Each wall is flat, endless, passes through zero and stands at right angles to its row. A trip goes straight from one point to another. Which walls does it cross, in order?
(in the rows, 128 means zero)

Walls:
(1): [166  93]
(2): [131  65]
(3): [ 95 148]
(4): [149 174]
(5): [164 109]
Trips:
[122 176] to [102 147] => none
[92 83] to [104 135] => 1, 2
[151 136] to [145 115] => 2, 4
[143 112] to [150 121] => 4
[189  87] to [138 112] => none

Walls:
(1): [146 121  74 111 148 140 166 130 116 174  88 154]
(2): [164 115 134 131 123 102 101 137 123 116  83 149]
(3): [167 156 145 142 160  98 168 149 138  88 143 155]
(4): [150 164 115 109 145 184 149 134 118 104 171 127]
Trips:
[137 129  94 158  84 121 122  88 150  95 102 127] to [153 107  60 154 131 117  75 160 143 164 102  94] => 1
[104 117 121 156 143 141 101 190 111 101 155 141] to [105 150 150 121 124 167 140 139 115  83 165 109] => none
[124 117 143 164 111 172 108 134 139 133 105 115] to [ 75 130 150 154 132  93 118 137 143 177 158 140] => 2
[167 100 134 167 100 144 122 113 124 112 133 139] to [156 119  89 129 132 112 138 131 108 158  75 119] => 1, 3
[165 140 140 135 157 124 126  80  73 124  97 103] to [139 138  91 182  52 122 141 112 142 152 123 100] => 4, 3, 2
[ 91 122 141 104 110 135 152  94 112 135  89 138] to [ 96 147 116 140 136 107 129  73 150  79 124 139] => 1, 3
[136  84 168 160  83 140 138 170 141 115 105  95] to [ 92 151 159 127 106 132 143 116 139  81 103  79] => 2
[178 129 113 113  87  98 131 157 114 149 118 125] to [120 142 140 134 180 106 152 172  62 208 127 116] => 2
[144 142  87 128  97  91 185 145 128 125  99 136] to [121 124 114 143  96 122 141 143 144 141 150 116] => 2, 3, 1

Walls:
(1): [122 117  95  94 116  69 144 146 154 140 145 146 140 138 151 202 118  80
 136 129 133 127 176 101 129  73 143  85 107 124 124 154 156 151 154  99
 180 141 162 126 139 128  88 140 146 134  98 193]
(2): [107 139 142 100 163 146 129 162 111 113 119 149 118 117  82 204 154  95
 103 166 175 126 133 139 146 112 129 121 151 115 105 171 196 131 174 123
 143 155 153 115  77 107 111 102 135 126  95 133]
(3): [158 125 112 153 107 105 106 147 131 130 121 122  88 111 184 155 154 160
 117 165 135 169 111 120 155 103 106 143 167 118  93  48 135 165 154 133
 142 157 120 131  81  64  76 133 111 151 145 160]
(4): [103 134 164 123 194 170 154 103 129 119 123 169 141  97 127 128 131 156
 174 210 123 177 142 131 123 111  57 153 170 117 159 124 171 102 136 158
  66 146 116 138 215 108 129  98  82  89 147 154]
Trips:
[101  99 161 149 153 158 145 115 128 119 117 135 195  79 141 149 113 106
 158 128 101 123 169 105 188 129 154 177 112 114 120 125 127 148 156 131
 145 140  97 128 151 120 162 117 136 110 172 105] to [146  94 141 144 164 155 110 163 123 163 118 128 114  96 135 103 112 124
 145 139 130 148 149 151  79 106 119 103 112  87 113 119 105 108  97 119
 116 153 155 159 109 104 125 111 117 179 119 107] => 3
[121 168 118 216 149 120  91 139 176 109 140 149 101 114 108 154 140 159
 114 161 152  95 149 165 129 134 130 155 115 175 107 175 155 161 121 137
 120 119 134 132 114 210  78 149 133 141 107 120] to [135  89 123 122 158 124  90 147 139 150 118 136 142  94 169  94 170 121
 140 154 113 166 149 120 119 113 152 173 157  82 126 127  48 128 159 132
 128 142 141  64 138 106 141 133 116 127 101 142] => 3, 4, 1, 2
[132  83 127 108 146 128 142 150 128 115 147 176 124 111 148 141 123 174
  93 114 161 149 117 175 129 117 100 155 166 112 142  81 157  89 136 137
 133 178 144  99 105 135 119 152 113 117  99 155] to [191 112 154 125 117 108 100 100 131 119 137 126 156  91  66 124 178 105
 141 157 144  96  99  94 125 122 136 119 123 111 108 161 127 158 168 114
 164  82 139  75  78 133 146 134 109  69 169 121] => 4, 3
[200  95 112 159  92 111  94 112 106 107 150 156 140 137 113 119 110 139
  83 113 132 129 126 133 102 107 182 152 127  93 113 121 141  89 111 174
 154 168 171 123 141  60 129 120 149 131 130 154] to [153 143 116 113 164 211 114 149 150 136 114 155 106 115 151 129 128 138
 168 107 130 164 101 147 115 177 106 161 128 148 169 147 105 106 151 116
 147 129 108 127 151  76 131 141 107 184  84 146] => 1, 4
[114 118 107 183  99  85 116 146 134 120 149 135 133 105 171 134  95 100
 134  97 131 132 134  86 196  92 143 123 158 132 120 179  93 171 135 116
 113 106 119 157 129 131 130 125 170 161 104 111] to [108 102 110 132 133 132 131 153 154  92 172  93 130 104 102 117 117 128
  79 105 112  85 101 116  81 135  95 104 170 116 101 124 111 148  90 122
 125  60 153  64  81  72 153 115  63 124 112 142] => 1, 2
[114  81 111 166  87 136 135 110 105 145 161 104 106  85  85 118 130 142
 160 105 113 130 104 107 168 110 157 111 110 122 124  70 126 130 166 153
 130 157 146 134 108 104 123 151 136 124 153  95] to [128 112  68 185  67 166 134 120 134 101 143 134 122 159 179 148  97 127
 128 123  92  86 159 124 121 172  95 156 134 174 167 138 110  81 115 136
 115 137 150 133 135 120 122 182 167 156 136 128] => 3
[114 112 115 122 130  84 100 142 161 146 137  65  73  91 121 135 123 128
 112 115 102 118  96 102  80 138 118 106 114 117  92 109 112 136 183 133
 114 148 100 103 118 117  44 146 141 110 160 120] to [150  94 105 155  81 109 111 129  93 135  60 137 153 155 147 167 143 176
 153 118 177  92 143 114 116 127 133 124 153 124 148  64  96 131 140 110
 124 117 127  93 172 111  73  99 136 157 130  91] => none

Walls:
(1): [109 146 186  85 118 112 112 114 116 101 123 149 135 108 160 177 119 168
 139 112 136 102 107 128 187 126 146  97 113 142  75  90  90  69 154 174
 114 106 165 115 125 115 178 151 183 120 142  85]
(2): [ 91 172 146 152 117 132  89  85 162 145 170 162 162 153 124 148 135 156
 137 127 132 120 129 129 103 121 122 187 161  98 162 137 151 183 142 133
  99 142 206 132 123 117  98 151  86 106 107 103]
(3): [146 159 159 153 112 160 130 157 165 115 122 153 101  83 118 117 127  92
 101 131 128 109 108  69 137 153 144 162 149 137 195 125 146 140 158 148
 141 114 140  93 132 174 109 134 121 172 139  96]
(4): [155 118 111 163 107 139 126  81 123 132  97 130 158 117 110 122 151 112
 146 149 147 107  95  83 129 135  49 147 157 122 117 111  99 139 111 126
 135 112 105 146 127 112 159 120 103 120  93 159]
(5): [141  84 145 100 152 127 109 113 107  95 114 118 123  88  88 128 139 128
 136 145 116 105 100 233 171 117 135 105 153 121 100 107 123 202 119 141
 117 153 156  99 155  98 153 108 189 127  99  92]
(6): [ 82  61 124 101 118 118 120 113 123 109 123  96 131 142 161 152 155  74
  38 126  74 142 128 124 120  91 116 122 100 109 103 111 144  99 166 170
 123 150 109 114  88  81 162 138 155 142 154 130]
(7): [152 138 108 129 117 103 157 136 167 177 121 137 119 116 169 139 128 163
 143  98 127  85 151 168  94 102 132 169 138  98 148 123 180 102 135 156
 117 103 157 127  92 130 124  91 170 162 160 113]
(8): [ 48 139 135 121 143 178 146  84 135 121 123  93  87 121 151 145 153  83
  94 101 115 172 100 133 127 156 132 115  96 166  87 174 159 109 122 118
 123 175 106  91 109 109 137 123 131 115 123 127]
(9): [ 66 153 142 150  86 108 174 134 166 118 132 130 123 177 133 109 119 101
 105 109 116 152  98  88 167 110 137 130 126 170  77  84 177 155 115  87
  98 145 128 132 129 120 120 105 115 159  96 116]
(10): [108 145 116  60 166  56 188 157 104 182 150  92 125 211 139 156 154 157
 151  93 148 140  98  90 107 181 118 130 151 144 170 127 139 130 130 123
 128 131 174 154 129 139 112 112 142  61 108 164]
(11): [134 128 201 132 185 197 133 102 135 146 130  46  88 135  64 129  82 139
 128 114 106 122 113  91 119 100 170  89 115 131  93 153 141 162 160 137
 111 158 167 112 130 103 149 140 133  84 141 150]
Trips:
[121 123 130  79 165 104 100 100  86 101 171 154  74 156 125 166 123  96
 124 150 159 115 129 106  85  64 131 132 207 102  98 119 116  98 138 145
 116 167 134 131 155 100 111 100 127 101  98 155] to [108 139 195 101 113 139 178 143 120 148 179  96 106 175 131 131 139 138
 144 132 137 146 118 114 140 145 158 103  93 114 110 167 136 145 111 100
 141 107  56 149 111  99 137 134 114 122  85 141] => 8, 9, 4, 5, 2, 1, 6
[163 114  85  95 149 124 111  99  89 194 102 117 157 145 195 171 102  87
  97 140 122  89 139 139 138 159 167 142 115 135 125 130 103 169 152 115
  72 133 133 156 148 119  86 124 128 131 123 101] to [114  85 129 139 145 167 171 209  72 128 135 171 104  93 109 151 108 161
 100  98 111 115  96 137 153  79 104 152 131 128 149 138 154 123 105 136
 149  96 119 133 114 169 102 142 101 145  85 140] => 2, 3, 6, 10, 5

Walls:
(1): [127 129 156 144  96 100 151 131  99 141 154  77 142  84 181 123 148  98
 192 162 129 132 143 124 121 124 148  95 201 152 111 132 109 119 141 146
 117 124 162 133 144 161  70  85  91 133 147 130]
(2): [150 159 135  84 147 137 128 108 131 129 120 101 113 121  79 199 161 136
  65 129 108  92 115 149 131 151 135 122 130 124  84 149 125 171  87  92
 128 117 119 125 127 174 122 154 170 158 129  95]
(3): [107 134 147 125 114 149 128 187 188 134 101 152 153 176 102 127 113 133
 126 122 163 143 121 185  74 162 187 118 201 144 142  91  80 164 180  69
  97 136 128 115 165 131 113 153  92 123 136 157]
(4): [140 166 128 117  82 112 134 180 135 171 141 102 128  72 135 140 106 132
  99 177 149 147 145 112 133 150 101 154 123 149 118 179 131 121  93 134
 120 117 143 159 117 136 170 120 141 122 132 146]
(5): [115 154 107 125 126 146 184 147 104 145 128 163 119 139 141 130 147 111
  64 128 173 109 106 117 114 108 113 135 113 146 153 148 129 151 182 151
 164 138 128  85 170 136  92 134 113 141 108 120]
(6): [164 110  85 119 181 126  89 154 141 110 121 115 145 151 129  98 164 168
  75 138 183 122 179 154 136 126 124 162 119 136 168 160  94  98 109 140
 166 117 130 193 127 111  33 150 107 125 127  88]
(7): [121 126 112 127 186 110 138 158 166 127 121 136 142 130 123 124 153 163
 143 170 140 123 142 146 130 109 136 120 139 102 123  94 118 128 130 150
 137 136 160 123 143 107 148  50 112 143 139 118]
(8): [171  66 187 123 113 116 127 170 142 137 111 124 177 112 148 115 124 135
 118 132 115 119  72 112 145 113  55 124 112 121 131 124 113 159 113 120
 149 170 169 150 201 130 137 177 169 131 110 120]
Trips:
[131 106 178 117  92 200  83 179  69 152  82 117  96 179 144 179 115 120
 108 151 118 116 118 153 114 157 160 129 119 155 140 103  83 106 162 122
 149  75 157 118 139 128  81 115 218 186 145 145] to [151 142  82 110 124 143 139  94 124 162 127 145 130 146 118 113 184  98
 124  76 118 120 125 113 106  74  99 128 133 119 134 118 127 134 107 106
 108 126 146 150  77  87 153  75 129 131 135 133] => 1, 8, 6, 3, 7, 5, 2
[141 127  89 119 136  84 138  98  62 201 180 124 108 173 152 152 131  88
 170  78 154 157  96  76 175 118 146 114 107 115 171 128 155 145  96 145
  96  86 133 155 123  91 141 116 103 104 147  92] to [119 143 124 140  77 199 148 139 157 112  83 161  96 157  92 148 105 125
 156  63 158 172 125 142 136 158 135 156 135 114 162 124 143 138 147 127
 146 136 111 113 148 124 135 174  88  91 122 116] => 5, 1, 3
